Rows are points. The ring and each string are closed loops that go straight from each point to the next, and from the last back to the first. Before rounding, they use only three directions, however many columns there are. Count how often each string passes through the ring. Passing back the other way cancels.

Ring, 7 rows:
[[-23 -26 -11  22]
 [ 21 -19  16  17]
 [ 18 -21  49   4]
 [-16 -26  73  -9]
 [-57 -17  63 -13]
 [-71  -9  30  -4]
 [-59 -17   1  10]]
String:
[[-66 -37  22   5]
 [-91  -5  -9   7]
 [-66   4 -12  10]
 [-56  -5 -17  15]
 [-53 -23 -33  25]
 [-26  -7 -12  18]
 [-24 -24  14  12]
 [-19 -40   3  20]
 [  0 -39 -16  30]
 [ 14  -8 -16  26]
 [ 21 -21 -20  31]
 [  8 -40  -7  28]
 [-11 -37  12  17]
 [ -7 -39   1  23]
 [  0 -37 -26  33]
 [-10 -15 -24  27]
 [-20  -1   0  13]
 [-32 -29  17  11]
 [-34 -27  20   9]
 [-47   1  -1   9]
 [-53  11   2   5]
 [-41 -15  23   4]
 [-66 -31  23   4]
 [-95  -5  15  -3]
 [-74  10  17  -4]
 [-48   5  22   0]
 [-44 -31  29   5]]
Times through: 3

Ring:
[[-29  -9  -1 -34  27 -33]
 [-29  30  16   7  17 -23]
 [-20  60  25  50   7 -14]
 [-11  65  23  68   1 -13]
 [  1  50  12  69  -1 -16]
 [  5  17  -6  47   6 -19]
 [  2 -10 -19  22  15 -20]
 [ -8 -38 -28 -16  28 -24]
 [-18 -48 -27 -45  34 -31]
 [-24 -41 -19 -52  33 -35]]
String:
[[-19  -4  -8   2  24 -17]
 [-12 -16  -9 -23  19 -39]
 [-20 -47 -18 -72  29 -52]
 [-32 -58 -18 -95  37 -52]
 [-39 -29 -10 -53  39 -26]
 [-33  -9  -4 -23  31 -20]
 [-23   0  -2  -6  24 -22]
 [-15  -5  -2 -20  17 -40]
 [-25 -19  -2 -55  23 -49]
 [-39 -33  -4 -79  34 -46]
 [-37 -27  -8 -56  36 -31]
 [-30 -17  -9 -27  32 -21]
 [-36 -56 -21 -81  43 -37]
 [-31 -68 -28 -87  43 -40]
 [-29 -42 -24 -40  40 -19]
 [-17  -3  -8   3  23 -19]
 [-10 -16 -12 -15  20 -33]
 [ -7 -47 -29 -36  27 -36]
 [ -4 -62 -41 -32  32 -28]
 [ -3 -54 -43  -6  34 -11]
 [  3 -38 -35   4  24 -19]
 [  3 -26 -31  21  22 -12]
 [ -5  -7 -18  27  20 -10]
 [-12   5  -9  26  20 -10]
 [ -5  -3 -17  34  20  -7]
 [-11   4 -10  25  20 -11]
 [ -9   3  -6  11  16 -24]
 [ -2 -12 -15   3  15 -31]
 [  0 -20 -17  -9  14 -39]
 [ -3 -30 -22 -15  20 -34]
 [-11  -9 -11  -2  20 -26]
 [-16 -24 -19 -11  29 -19]
 [-22 -32 -22 -20  35 -15]]
Times through: 3
String (22 x 6):
[[-26 -75 -36 -80  44 -35]
 [-27 -58 -23 -80  36 -46]
 [-38 -36 -12 -64  39 -32]
 [-26   3  -1  -6  25 -19]
 [-16   5   2  -8  16 -34]
 [-27  18  15 -20  16 -40]
 [-37  34  22  -1  20 -23]
 [-36  31  16  11  23 -12]
 [-22  15   3  11  20 -17]
 [-20   5   4 -16  17 -37]
 [-29 -16   1 -56  25 -47]
 [-35 -44 -12 -81  36 -45]
 [-32 -45 -21 -57  40 -27]
 [-20 -79 -36 -91  39 -49]
 [-10 -35 -20 -35  24 -39]
 [-11 -18 -15 -10  22 -28]
 [-15 -34 -28  -8  33 -11]
 [ -9 -51 -38 -16  35 -15]
 [ -2 -57 -38 -30  29 -31]
 [ -4 -22 -16 -18  17 -39]
 [-12 -19 -15 -10  23 -26]
 [-21 -29 -22 -16  34 -15]]
Times through: 0

Ring, 10 rows:
[[ -9   7  -9 -33  30   2 -11  -7   3]
 [-11   6 -12 -23  33   0 -15  -6  11]
 [-10  -4  -9  10  14  -2   1  -3  12]
 [ -9  -9  -4  29   1  -4   9   1  10]
 [ -4 -11   8  58 -15 -10  12   9   6]
 [ -1  -7  15  64 -17 -14   7  14   3]
 [  1  -3  19  52 -16 -14   4  15  -3]
 [  0  -1  14  22 -12  -6  10   7 -10]
 [ -2   0   8   1  -5  -1  11   1 -11]
 [ -6   4  -2 -25  14   3   2  -5  -5]]
String:
[[ -5  -3   3  -2  -2   2  14  -2  -7]
 [ -5   3   2   0  12  -4  -5   2   1]
 [ -5  10   1  -4  25  -8 -23   5   7]
 [ -7   0  -2  -7  10   1   4  -3   0]
 [ -8  -1  -5  -9  12   2   4  -4   1]
 [ -6   9  -3  -6  29  -7 -23   3  10]
 [-10  12 -12 -25  44  -4 -30  -3  16]
 [-13   1 -18 -24  33   4  -7 -10  14]
 [-11 -10 -10   3   4   5  20  -9   4]
 [-11 -12 -10  13   2   4  20  -7   7]
 [-12 -16 -10  30  -3   2  23  -5  11]
 [ -6   4   1  28  19 -13 -21   9  16]
 [ -5  -2   3  26   4  -7  -1   5   6]
 [ -5 -12   5  43 -15  -4  20   4   2]
 [ -3 -23  15  95 -42 -11  35  13   2]
 [  1 -11  21  94 -28 -20   8  21   6]
 [  1 -16  22  85 -40 -13  27  16  -4]
 [ -3  -8   9  36 -14  -5  16   6  -3]
 [  1 -11  21  61 -34  -9  26  12 -10]
 [  4  -5  27  61 -32 -14  14  18 -12]
 [  4   2  24  40 -17 -13   2  16 -10]
 [  0  -9  16  24 -29   0  32   4 -19]
 [ -2  -9  11   9 -25   4  35  -1 -20]
 [ -3 -11   7  -7 -25  11  44  -7 -23]]
Times through: 0
String:
[[ -4  -3   8  55   0 -16  -8  13  13]
 [ -4  -1   7  36   1 -11  -4   9   6]
 [  0  -2  18  72 -10 -21  -9  20   9]
 [  2 -13  24  89 -37 -17  19  20  -2]
 [  0 -10  16  56 -25  -9  19  11  -5]
 [ -2 -10  12  40 -23  -4  24   6  -7]
 [  2  -8  22  52 -33  -9  24  12 -13]
 [  3   3  22  36 -13 -13   0  15  -9]
 [  1  -6  18  22 -26  -2  26   5 -19]
 [  0  -6  14   4 -23   4  31   0 -22]
 [ -2   5   8 -14   4   0   3   1 -12]
 [ -4   6   3  -4  14  -5  -9   3   0]
 [ -6  -2  -1 -14   3   5  14  -6  -7]
 [ -6   0   1   4   8  -3   0   1   1]
 [ -7   8  -3 -15  26  -4 -17   0   6]
 [ -6   1  -1   0  12  -2  -2   0   3]
 [ -6   9  -2  -5  28  -7 -22   3  10]
 [-12  11 -16 -34  49  -2 -30  -6  17]
 [-15   3 -23 -31  42   4 -13 -12  18]
 [-10 -11  -9   6   1   5  22  -8   3]
 [ -7  -2  -1  14   9  -4  -1   1   7]
 [ -6   5   0  19  22 -11 -21   7  15]
 [ -6  -3   2  22   3  -5   2   3   5]
 [ -5  -1   4  34   6 -11  -7   8  10]]
Times through: 1

Ring:
[[-22  19 -15 -16 -60  19  13  40   1  16 -16  35]
 [-22  28   8   4 -62  20   1  62 -23  -5 -23  31]
 [-21  23  20  12 -47  11 -11  66 -31 -21 -32  27]
 [-20   9  20   9 -22  -3 -19  56 -25 -28 -41  24]
 [ -8 -12   1 -18  18  -9 -28  20   2 -23 -43  22]
 [  4 -18 -22 -44  33   2 -26  -8  25  -9 -34  23]
 [  6 -17 -35 -56  28  10 -19 -18  36   5 -26  26]
 [ -5  -8 -42 -53  -7  14   2  -9  37  24 -18  32]
 [-17   5 -33 -36 -39  16  13  14  23  26 -15  35]]
String (27 x 12):
[[  8   3   2 -26  18  21 -37  19  -4 -28 -32  20]
 [ -6  -3  20  -3  18  -5 -39  37 -17 -41 -48  18]
 [-29  -4  22  15 -13 -26 -19  55 -22 -31 -53  23]
 [-32  -4   1   0 -29 -20  -1  42  -4  -5 -42  29]
 [-19   9   5  -3 -29   3  -9  45 -12 -12 -34  27]
 [ -9  32  23   6 -42  30 -20  65 -36 -28 -26  25]
 [-11  53  36  21 -70  46 -17  89 -56 -32 -19  27]
 [-35  31  19  21 -80   8   8  80 -34  -8 -28  32]
 [-40   5  -2   5 -56 -15  13  53  -7   6 -35  33]
 [-19   9  -5 -12 -33   8  -3  37  -3  -2 -28  30]
 [ -8  22   1 -14 -35  28 -11  42 -12  -9 -21  28]
 [-30   1  -6  -6 -38 -10   5  40   0   3 -34  31]
 [-40  17  12  18 -68  -8  10  70 -23  -4 -35  32]
 [-21  47  40  31 -73  29 -13  95 -58 -33 -27  27]
 [ -4  38  31  10 -38  37 -28  70 -44 -38 -26  23]
 [ -5  14   4 -14 -16  21 -20  37 -11 -17 -27  25]
 [-19   1   0  -9 -19  -3  -9  36  -4 -10 -36  27]
 [  3  11   9 -16   3  22 -32  32 -13 -29 -31  22]
 [ -4 -11  18  -7  31 -11 -43  29 -12 -44 -51  17]
 [-14 -24   1 -15  29 -27 -28  16   7 -25 -52  21]
 [-26 -17 -12 -16  -7 -24  -4  21  13   0 -42  28]
 [ -8  -8 -12 -27   5   0 -17  14  11  -8 -34  25]
 [ 17  -5 -13 -45  37  24 -39  -3  13 -21 -28  20]
 [ 19 -20 -17 -52  61  12 -45 -17  24 -23 -35  18]
 [ -4 -32 -18 -38  45 -21 -28  -9  27 -13 -46  21]
 [-27 -19 -14 -17  -6 -28  -3  19  15   1 -44  28]
 [-12  -4  -9 -21  -6   1 -13  22   6  -7 -33  26]]
Times through: 3

Ring, 6 rows:
[[ 29  14 -24   6   2 -31  20  -7  -1  -8  -9  19 -36  34]
 [ 48   8  -1  15  30 -35   3   6   4 -32   2  31 -48  18]
 [ 15 -15  24   4  18   6 -26  21  10 -26  12  18  -5 -19]
 [-19 -25  24 -10  -6  35 -32  23   9  -6  10   2  29 -30]
 [-45 -21  -7 -25 -48  42 -12   5   3  28  -3 -16  49 -11]
 [-20   2 -41 -18 -51   4  21 -15  -3  32 -15  -9  16  29]]
String, 27 rows:
[[-46 -12 -13 -22 -45  37  -1   2  -1  31 -10 -15  39   0]
 [-30  -9  -2 -12 -23  28  -4   8   0  15  -7  -4  22  -2]
 [ -3  -2 -23 -10 -27  -1   8  -5   1  12  -6   1   4  17]
 [  2   6 -51 -15 -47 -16  26 -21  -2  25 -12  -3   1  39]
 [  5  19 -71 -14 -55 -30  47 -33  -7  35 -23  -3 -11  62]
 [  7  13 -28  -1 -13 -17  24  -8  -4   7 -15  10 -21  34]
 [  4   1   5   4  10   1  -2  11   1 -11  -4  15 -14   5]
 [  8   0   1   3   6  -3  -1   9   2 -10  -3  14 -14   6]
 [ 15   2 -18  -2  -9 -15   8  -3   2  -2  -4  11 -14  20]
 [ 56  20 -42   9   1 -59  31 -17   0 -13  -7  25 -54  51]
 [ 70  19  -3  26  48 -57  12   4   3 -45   0  43 -75  31]
 [ 44   4  29  23  57 -22 -13  23   6 -49   6  38 -51  -2]
 [ 24  -2  15  10  26  -9 -11  16   6 -28   4  24 -25  -2]
 [ 15  -5  12   5  16  -3 -11  14   5 -20   4  18 -15  -3]
 [ 28  -1 -14   1  -3 -21   2  -1   5 -11   2  16 -19  16]
 [ 49  -5   4  10  22 -29 -12   9  10 -34  13  27 -31   4]
 [ 35 -18  37  11  39  -3 -37  29  14 -46  21  28 -18 -27]
 [  2 -22  46   5  31  25 -40  35  11 -32  15  18   4 -37]
 [ -8 -18  33   0  15  26 -30  27   8 -18   8  12   9 -27]
 [ -2 -10   1  -6  -9   9  -9   9   5  -3   2   6   6  -3]
 [-13 -18  -3 -14 -25  19 -14   7   6   7   5  -2  25  -9]
 [-50 -37  24 -24 -32  63 -40  24   9  14  10 -15  64 -43]
 [-56 -35  41 -18 -14  71 -44  33   8   6   8 -10  58 -50]
 [-27 -18  11 -12 -17  33 -18  15   5   6   1  -2  27 -17]
 [-19 -12 -12 -15 -32  19  -4   2   3  15  -3  -5  23   1]
 [-44 -13 -49 -35 -84  26  13 -18  -1  53 -11 -27  53  18]
 [-60 -14 -43 -38 -87  40  11 -15  -3  59 -14 -31  63  13]]
Times through: 5
String (22 x 14):
[[-23  11 -65 -22 -67  -5  41 -28  -8  47 -25 -14  12  50]
 [ -8   2 -10  -4 -11   5   7   3  -1   6 -10   6  -3  13]
 [  2   0  -7  -2  -5  -1   3   4   1  -2  -5  10  -8  11]
 [ 17   7 -29  -2 -15 -21  17  -9   0   3  -8  11 -19  30]
 [ 20   5 -21   0  -8 -20  12  -5   1  -3  -5  13 -20  24]
 [ 43  15 -35   6  -3 -45  24 -13   0  -9  -6  21 -41  41]
 [ 72  20 -15  23  38 -62  18  -2   3 -39  -1  40 -74  38]
 [ 56   7  18  24  54 -36  -6  17   6 -49   6  40 -59   8]
 [ 19  -6  28  11  34   0 -19  23   7 -32   6  25 -22 -12]
 [ 10  -6   5   1   5   0  -8  11   5 -13   2  14  -8   0]
 [ 30  -3 -13   1  -3 -21  -1   0   6 -13   5  16 -17  13]
 [ 28 -15  21   5  21  -4 -27  19  12 -32  16  21 -11 -16]
 [  2 -27  45   2  25  27 -44  34  13 -31  19  15  11 -41]
 [-18 -27  49  -2  19  42 -44  36  10 -22  13  10  21 -45]
 [ -9 -13   8  -7  -8  17 -15  13   5  -3   3   5  12 -10]
 [-14 -14 -18 -18 -38  13  -4  -2   4  16   0  -6  25   3]
 [-49 -27 -10 -30 -59  47 -17   4   5  33   1 -22  62 -16]
 [-72 -32   5 -33 -58  71 -25  13   4  37  -1 -27  77 -30]
 [-43 -20  16 -15 -21  47 -21  18   3  12  -1  -7  38 -23]
 [ -8  -8  -6  -8 -16  10  -4   5   3   5  -2   3   9   2]
 [-17  -4 -35 -19 -48   6  13 -12  -1  28 -10  -8  19  21]
 [-26   8 -85 -32 -95  -7  46 -40  -7  63 -24 -24  27  57]]
Times through: 4
